Each point is reached from the start by the listed moves, each made 0, 1 or 2 times, or once backwards (-1), plus a little noise. Is the number of moves made odd or even? Then give how often each move was made.
In the rows, zero is written as 128.

Moves:
(1): [174  87 157 158]
(2): [140 177 148 136]
(3): [114  78 176 161]
Start: [132 120 128  92]
Points:
[241  81 140 114] => odd (2, 0, -1)
[ 95 207 118  71] => even (-1, 1, 0)
[ 84 155 165 106] => odd (-1, 1, 1)

Moves:
(1): [108 118 132 121 127 108 138 128 144 117 112 113]
(2): [143 139 106 135 121 131 123 147 118 100 115 137]
(3): [131 138 124 117 135 122  95 141 162 116 123 125]
(4): [120 142 128 172 125 123 106 130 113 148 120 133]
(5): [109 121 157 146 139 112 107 148 118 130 128 128]
(6): [130 133 156 136 112 124 152 115 120 137 120 146]
(7): [131 154 123 130 136 110 135 134 132 113 123 138]
(8): [124 118 127 138 117 135 143 165 126 142 141 139]
(9): [106 120 132 137 146 143 129 122 143 131 112 115]
(10): [132 116 135 103 134 116 139 122 106 143 108 129]
(11): [172 133 124 128 135 127 110 123 115 127 130 109]
Start: [112 144 124 110 115 154 144 120 136 119 133 120]
Points:
[168 172 113  36 105 109 211 110 175  28  22 116] => odd (2, 2, 1, -1, -1, 2, 1, 0, 1, 1, 1)
[161 190 127  70  60 132 209 189 111  72 113 237] => even (-1, 2, 1, -1, 0, 2, 1, 1, -1, 1, -1)
[190 195 131 196 126 108 171 141   7 165  54 142] => odd (0, 1, -1, 2, 0, 1, 2, 1, 1, 2, 2)

Moves:
(1): [133 130 136 137 129 121 110 129 111 131 129 129 130 120 117 125 121 116
 120 117 141 122 118]
(2): [130 129 135 128 130 118 122 126 127 129 133 119 117 123 130 131 127 124
 119 133 126 125 117]
(3): [127 124 121 130 117 108 136 127 132 143 153 142 120 135 133 127 125 134
 145 123 123 133 113]
(4): [120 122 118 121 135 131 124 127 118 135 124 127 132 135 127 124 118 130
 140 128 137 131 135]
(5): [140 130 148 123 134 114 121 122 109 132 122 140 137 134 123 131 135 135
 131 124 130 134 126]
(6): [117 129 129 136 123 134 110 114 127 127 135 126 122 123 109 121 128 127
 120 134 129 122 130]
(7): [119 131 138 132 137 140 140 137 130 139 134 135 143 114 119 124 116 129
 128 132 121 149 121]
(8): [128 138 133 143 128 131 134 135 104 130 134 132 123 134 132 140 129 130
 124 120 115 117 139]
(9): [142 135 123 124 127 129 124 133 137 134 128 125 136 133 129 123 127 124
 136 118 118 143 135]
(10): [130 131 122 127 142 134 130 121 120 144 130 132 135 123 129 126 120 128
 131 127 135 120 130]
(11): [148 119 140 129 138 127 124 119 128 130 131 107 121 125 122 134 126 133
 113 120 133 132 132]
(12): [127 123 121 120 133 121 128 137 131 132 136 130 126 133 134 143 130 130
 111 131 130 129 120]
(13): [122 136 122 136 124 120 125 126 120 116 120 125 133 129 136 121 120 121
 119 138 131 118 147]
(14): [125 124 131 128 141 144 131 140 124 129 129 130 125 142 149 128 129 134
 119 133 140 128 128]
(15): [132 122 136 129 116 139 128 142 123 138 128 135 120 127 136 132 120 131
 130 110 119 131 142]
(16): [119 126 133 140 137 132 129 119 133 124 117 129 112 119 132 124 128 140
 123 119 121 122 129]
(17): [130 118 127 141 133 135 127 130 129 138 128 131 122 136 128 129 150 125
 134 130 132 127 132]
(18): [125 127 119 118 146 129 133 133 124 125 121 129 135 121 138 111 135 153
 129 130 136 134 133]
(19): [134 124 130 131 125 128 116 127 131 133 139 126 120 127 124 147 130 128
 138 121 138 130 131]
(20): [131 128 129 129 140 117 132 132 140 126 131 125 113 127 124 123 129 139
 121 132 125 117 134]
Start: [134 117 129 140 122 136 123 140 119 127 122 125 121 140 115 132 141 118
 121 133 129 124 129]
Points:
[156  94 136 141 179 133 147 171 138  73 107  62  39 154 160 182 140 173
   7 123 143  64 165] => odd (0, -1, -1, 0, -1, -1, -1, 1, -1, -1, 2, 2, 0, 1, 0, 1, -1, 0, 0, 2)
[109 112 166 192 171 146  89 135 110 172 171 131  83  75  38 135 151 153
  89 121 118 133  99] => odd (1, 1, 0, 0, 0, 2, 2, 1, 0, 0, 0, 1, -1, -1, 0, 1, 1, 1, 1, 1)
[161 166 172 163 121  45  95 123 110 110 129 107 130 102  99 167 101  72
  71 132 111 129  95] => odd (1, 2, 0, -1, 1, -1, 1, 0, 1, 0, 0, 1, 2, -1, -1, 1, -1, -1, 1, 0)

Moves:
(1): [146 149 131 141 137 123 127 131 129 127 109 126 141 129 132 117 125 117
 119 112 155 120 115 137 127]
(2): [142 127 136 126 125 137 127 134 125 119 114 124 125 111 130 124 122 120
 116 121 110 133 122 139 131]
(3): [144 130 134 124 127 131 127 132 121 125 135 134 121 131 113 121 125 132
 125 129 122 117 119 114 124]
(4): [127 155 129 119 128 129 131 137 123 121 144 105 122 127 138 117 141 134
 121 114 140 123 154 141 123]
(5): [127 144 132 132 110 134 130 135 138 136 132 122 135 123 118 130 139 120
 127 134 145 140 129 145 124]
(6): [136 106 138 149 109 140 122 122 117 134 116 139 127 115 132 136 129 133
 129 118 145 128 123 133 113]
(7): [115 125 116 117 118 123 120 127 136 127 123 134 138 124 128 138 123 156
 125 130 119 124 124 136 119]
(8): [118 137 124 118 134 124 124 121 143 130 132 128 120 115 138 128 144 119
 127 132 131 123 137 138 129]
(9): [144 130 133 114 128 114 104 131 139 127 134 112 128 103 111 122 141 114
 123 123 132 127 120 105 138]
(10): [118 133 137 121 138 133 131 132 129 130 134 129 133 137 139 130 118 121
 134 135 144 136 119 137 127]
(11): [117 127 128 127 126 143 132 135 139 134 126 120 123 118 131 108 122 137
 136 128 122 140 126 123 136]
(12): [126 139 124 126 123 139 123 129 111 125 120 138 132 135 129 124 117 124
 143 132 132 130 122 124 139]
(13): [125 130 119 122 148 140 122 131 128 116 139 117 118 121 116 128 118 129
 141 128 127 124 138 139 140]
(14): [137 129 128 122 134 126 126 136 132 140 123 127 140 117 142 139 132 131
 121 136 130 121 133 132 136]
(15): [131 125 124 125 125 127 123 119 131 135 134 129 121 133 133 132 127 136
 130 129 128 140 131 131 127]
(16): [126 133 129 142 131 144 144 129 128 116 103 121 110 136 125 138 126 128
 121 136 146 141 131 121 127]
(17): [133 127 112 120 127 129 128 127 131 132 112 125 120 133 136 133 125 113
 122 129 146 110 126 124 120]
(18): [116 123 137 132 131 111 125 128 129 134 129 136 120 129 121 133 133 136
 116 121 138 120 125 127 146]
(19): [127 149 111 117 133 132 111 116 127 121 149 103 139 119 131 101 128 118
 122 136 139 104 117 125 126]
(20): [118 132 127 133 118 135 118 115 129 138 125 122 129 123 118 136 114 133
 132 131 116 121 141 120 127]
(21): [126 139 118 106 120 131 144 101 140 118 150 118 118 125 132 132 128 127
 139 120 139 110 129 116 132]
(22): [129 136 131 127 126 126 139 126 124 129 124 116 122 127 124 120 117 127
 135 138 123 138 134 147 124]
(23): [132 112 136 127 123 119 135 127 137 114 121 138 127 135 125 126 128 135
 124 131 129 128 145 129 127]
(24): [124 121 122 150 120 117 127 139 127 121 132 143 122 122 131 146 110 151
 120 136 108 133 134 123 139]
Start: [120 137 131 120 157 119 131 136 130 118 131 124 123 137 142 124 121 125
 144 119 128 131 132 119 118]
Points:
[132 207 102 144 152  92  98 156 155 133  80 126 144  99 173  81  42 189
  68 165 128 121  53 105 207] => odd (2, 1, 1, -1, 0, -1, 1, 0, 0, 0, 2, 1, -1, 2, 2, 1, 0, 2, 2, 0, 0, 1, 0, 2)
[133 138 180 186 156  33  86 167 153 129 114 170  80 103 153 199 223 193
  61  70 202 145 228 137 155] => even (1, -1, 0, 2, 0, 1, 0, 2, 1, -1, -1, 0, 0, 1, 2, 1, -1, 2, -1, 0, -1, -1, 1, 1)
[ 86 187  90  88 126   7  31  26 171 128 172 138 136  52 127 167  59 162
 146 114 166  11  94  91 167] => odd (2, -1, 0, -1, -1, 1, 2, 2, 2, 1, -1, 1, 0, 0, 0, -1, 0, 2, 1, 2, 2, 2, 0, 2)
[ 96  96  93  28 101  69  87  71 226  80 181 149  67  82 177 138  87 160
  75 154 137  51  83  43 171] => odd (-1, 2, 1, -1, 0, 0, 1, 1, 1, 2, 1, 0, -1, 0, 2, 0, 2, 2, 2, 0, 2, -1, 2, 2)
[ 82 144  71 160 183 171 160 169 163  86 135 102  48 132 146 146  86  71
 150 226 150 176 158 210  98] => odd (-1, 0, 0, -1, 2, 0, -1, 2, -1, 1, 0, -1, 2, -1, 0, 1, 2, -1, 1, -1, -1, 1, 0, 2)
[190 131  98 121 137 124 174 112 175  56  83 116 104 125 214 221  67 116
  81 107 177  99 138 114 109] => even (1, 2, -1, 0, 0, 0, 0, -1, 0, 1, -1, -1, 0, 1, 1, 1, 2, -1, 0, 0, 2, -1, 1, 2)

Moves:
(1): [133 138 130 122 130 126 133 125 134 129 144 119 132 135 141 132 130 126
 129 120 131 119 133 124 128 135 124]
(2): [140 136 137 134 115 117 116 123 118 126 117 125 137 134 127 131 129 125
 124 122 126 124 135 126 134 135 155]
(3): [120 135 143 134 127 128 128 132 140 117 145 120 131 147 136 143 112 129
 120 118 151 145 142 131 130 125 133]
(4): [129 133 120 125 122 120 151 121 123 117 148 138 111 115 122 108 126 116
 137 121 120 112 116 124 123 132 130]
(5): [134 134 124 129 130 124 126 120 137 133 115 120 133 133 128 127 140 128
 120 123 140 130 125 130 123 124 130]
(6): [129 117 138 110 128 129 135 131 123 118 143 120 136 118 131 120 133 131
 127 125 125 137 129 130 127 143 117]
(7): [128 117 122 125 131 130 125 126 117 123 141 139 116 131 127 116 128 125
 129 135 124 152 124 132 132 119 118]
(8): [124 125 138 147 143 127 118 128 129 134 119 116 128 143 130 122 132 131
 126 133 126 128 123 132 129 122 124]
(9): [126 127 127 126 118 130 134 130 117 138 119 119 126 131 130 129 133 128
 128 133 128 126 122 129 125 123 127]
(10): [135 130 121 130 121 128 123 138 134 127 118 128 128 114 142 118 122 109
 120 130 149 107 138 127 125 125 148]
(11): [116 138 129 136 140 123 132 129 136 135 140 121 127 133 129 125 118 133
 133 133 118 146 124 133 122 125 120]
(12): [144 116 112 136 118 113 151 134 142 125 136 146 122 134 129 111 120 135
 114 131 149 116 142 132 118 125 130]
(13): [132 121 127 135 131 127 120 117 127 140 122 120 132 129 124 128 125 135
 131 136 131 134 135 138 122 125 122]
(14): [130 120 130 124 128 119 130 137 124 134 131 118 133 127 117 127 133 130
 122 121 130 126 135 129 130 128 120]
(15): [125 124 145 114 135 135 141 127 121 132 132 129 121 120 127 116 126 136
 117 128 131 133 144 130 139 115 124]
(16): [127 110 127 103 145 119 136 130 126 140 140 125 130 119 114 125 144 125
 132 121 128 119 128 141 112 133 120]
(17): [128 127 138 127 126 124 132 127 132 123 126 114 128 121 120 136 129 122
 123 130 125 132 114 130 141 135 135]
(18): [120 126 110 133 134 131 125 126 128 123 131 126 124 137 126 120 134 137
 127 130 126 133 127 129 124 127 128]
(19): [125 134 127 127 125 122 133 135 133 128 126 140 136 136 121 116 123 120
 119 126 140 119 128 111 129 152 136]
(20): [137 126 124 128 122 125 132 128 126 116 124 126 141 132 130 131 128 120
 136 127 137 122 124  99 136 146 144]
(21): [134 117 143 118 127 133 126 137 130 135 147 124 117 117 120 116 129 135
 129 129 131 128 127 130 119 125 121]
(22): [121 140 116 129 118 111 133 123 123 125 120 143 114 123 130 116 113 128
 131 129 131 113 117 124 129 128 141]
(23): [124 125 124 129 114 120 126 124 139 126 124 131 123 130 132 122 126 118
 126 131 123 122 135 113 127 129 135]
(24): [132 120 127 122 128 126 128 124 131 134 112 122 128 137 128 131 129 121
 134 116 128 122 126 139 127 128 131]
Start: [142 118 118 142 125 125 130 137 139 110 127 124 123 133 122 137 127 121
 137 138 127 117 137 136 137 129 148]
Points:
[120  83  77 146  91  93 127 112 125 154  98 116  85 145  84  40 144 149
  91 184 159 143 154 117 110  95 144] => even (-1, 0, 0, 0, 2, 0, 1, 0, 2, 0, 0, 0, 2, 1, 1, 0, 0, 2, 1, 0, 1, 1, 2, -1)
[174  70 157 198 100  60 125 145 181 129  88  62 166 235 109 195 110 111
  75 124 195 129 211 178 155 123 213] => even (0, 2, 2, -1, -1, -1, 0, 1, 1, 0, 0, 2, 1, 1, 0, 1, 2, 0, 0, 0, -1, -1, 1, 1)
[141 133 204 125 155 104  77 145 196 136  81  11 213 246  96 233 186  99
  89  42 180 122 139 161 144 193 170] => odd (1, 1, 2, -1, 2, 0, -1, 1, 0, -1, -1, -1, -1, 1, -1, 1, 1, 0, 2, -1, 0, -1, 0, 2)
[154 112  34 112  80  54 234 111 171  90 223 139  61 135 150  26 131 146
  91 139 160 112 178 124 100  97 128] => odd (2, 0, 0, 1, 2, 1, 1, -1, 1, 0, 1, 2, 0, 1, 1, 0, 0, 2, -1, 0, 0, 1, 2, -1)
[152  70  63 152  73  77 123  87 150 118  59 197 105 174 122  98 100 101
 147 146 127 109 147 155 106 143 145] => even (-1, 0, 0, 0, 0, 1, 1, 0, 0, -1, -1, 1, 2, -1, -1, 0, -1, -1, 1, -1, -1, 1, 2, 2)
[119 164 179 111 128  26 168 109 110 166 208 102  90 143  71  59 109 117
 161 109 127  79 125  98  94 149 175] => odd (1, 2, 1, 2, 1, -1, 0, 1, 1, -1, 2, -1, 1, 1, 1, 2, -1, -1, 1, 1, 2, 2, 1, -1)
[160  39  57 110 102  25 167 105 136 176 137 145  22  96   7  49 124 120
 152 146  90 125  69 217  84  98 109] => odd (-1, 0, -1, 1, 1, -1, 2, -1, 0, -1, 1, 1, 2, 2, -1, 1, 2, 0, 0, -1, 2, 2, 1, 2)

Moves:
(1): [126 126 129 114 141 123 124 134 127 116 124 130 131 126 130 131 123 117
 127 126 135 134 130 130 135]
(2): [121 115 135 128 136 118 137 130 123 119 123 133 124 123 128 128 126 127
 129 113 139 128 123 127 125]
(3): [125 126 131 123 130 135 128 141 121 121 127 125 122 130 113 124 134 126
 118 120 131 129 129 131 128]
(4): [132 128 135 131 131 138 133 117 136 133 134 117 127 131 129 125 124 135
 133 133 130 131 128 121 138]
(5): [131 133 119 130 129 124 129 114 124 134 134 127 120 137 129 128 128 132
 131 127 136 130 128 134 122]
(6): [120 115 128 122 125 136 124 131 130 133 117 116 128 131 122 135 132 141
 132 133 121 134 128 119 136]
(7): [130 126 124 129 133 130 130 129 130 127 126 134 134 125 125 121 129 127
 130 122 126 140 130 128 133]
(8): [138 138 125 136 134 130 130 126 141 134 122 125 133 132 132 126 126 126
 131 132 124 122 132 129 129]
(9): [120 142 125 126 130 124 126 118 125 126 136 129 124 125 127 118 133 136
 128 131 130 121 128 121 126]
(10): [135 136 123 121 127 128 128 135 128 128 122 124 128 123 137 126 126 121
 127 126 129 133 122 127 132]
(11): [126 121 129 126 135 124 123 139 139 130 127 132 138 125 128 127 122 124
 125 121 135 125 123 140 132]
(12): [132 139 123 131 116 140 119 138 122 126 128 137 126 130 135 133 137 139
 128 133 127 137 119 128 113]
(13): [126 133 127 127 118 130 133 124 130 122 125 121 121 128 121 120 133 125
 133 125 129 127 132 133 123]
(14): [130 117 136 124 135 130 124 132 132 127 119 131 118 114 128 125 112 121
 131 114 137 122 127 128 135]
(15): [121 135 133 125 129 126 135 113 130 133 128 132 127 125 127 124 132 128
 129 125 122 126 122 137 130]
(16): [125 125 130 128 127 135 130 134 124 131 125 120 120 122 117 126 132 137
 131 134 118 133 129 128 118]
(17): [132 123 131 132 127 122 129 128 143 123 132 134 114 123 128 125 133 131
 122 125 136 131 124 120 128]
(18): [119 130 114 131 123 132 129 129 118 126 126 126 126 123 131 132 140 129
 118 123 133 132 133 128 121]
(19): [126 124 135 134 124 132 122 133 125 127 127 140 129 119 114 130 131 113
 123 131 136 142 121 121 130]
(20): [138 144 119 135 104 138 116 146 129 122 114 114 129 130 114 144 122 125
 121 129 104 154 121 137 130]
(21): [119 139 122 123 130 125 123 141 133 133 123 136 125 125 135 128 119 106
 136 119 127 134 126 123 119]
(22): [125 119 136 132 130 132 118 132 127 117 147 120 129 133 126 127 146 133
 133 114 124 127 116 131 124]
(23): [127 129 129 125 134 125 134 131 129 124 129 130 121 130 123 131 128 125
 135 135 133 118 127 128 139]
(24): [119 121 127 138 125 135 124 128 119 119 134 128 120 138 133 120 135 125
 127 132 132 128 131 129 119]
Start: [140 133 127 141 132 130 121 121 127 124 138 137 116 138 126 127 130 125
 110 129 115 135 140 129 125]
Points:
[129 244  74 106  84 164 125 135 100 122 114  97  75 146  63 126 138 160
 104 134  60 222 135 157  88] => even (1, 0, 2, 1, 2, 0, 1, -1, 2, 0, 0, 1, 1, -1, 1, 2, 0, 0, -1, 2, 1, -1, 0, -1)
[ 80 156 133 209 167 151 135   7 100  93 199 186  63 124 147  40 189  91
 158  49 203 133 125 124  74] => odd (0, 2, -1, 2, 2, -1, 2, 2, 2, -1, -1, 1, 2, 2, 2, -1, -1, 2, 2, -1, 1, 2, 0, 2)
[ 87 140 135 127 123 164 104 121 103  96 129  93 133 112  47  84 215 125
 131 123  51 193 130 105 116] => odd (1, 0, 0, -1, -1, 2, 2, 1, 2, 1, -1, -1, 2, -1, 1, 2, -1, 0, 2, 0, 0, 2, -1, 0)
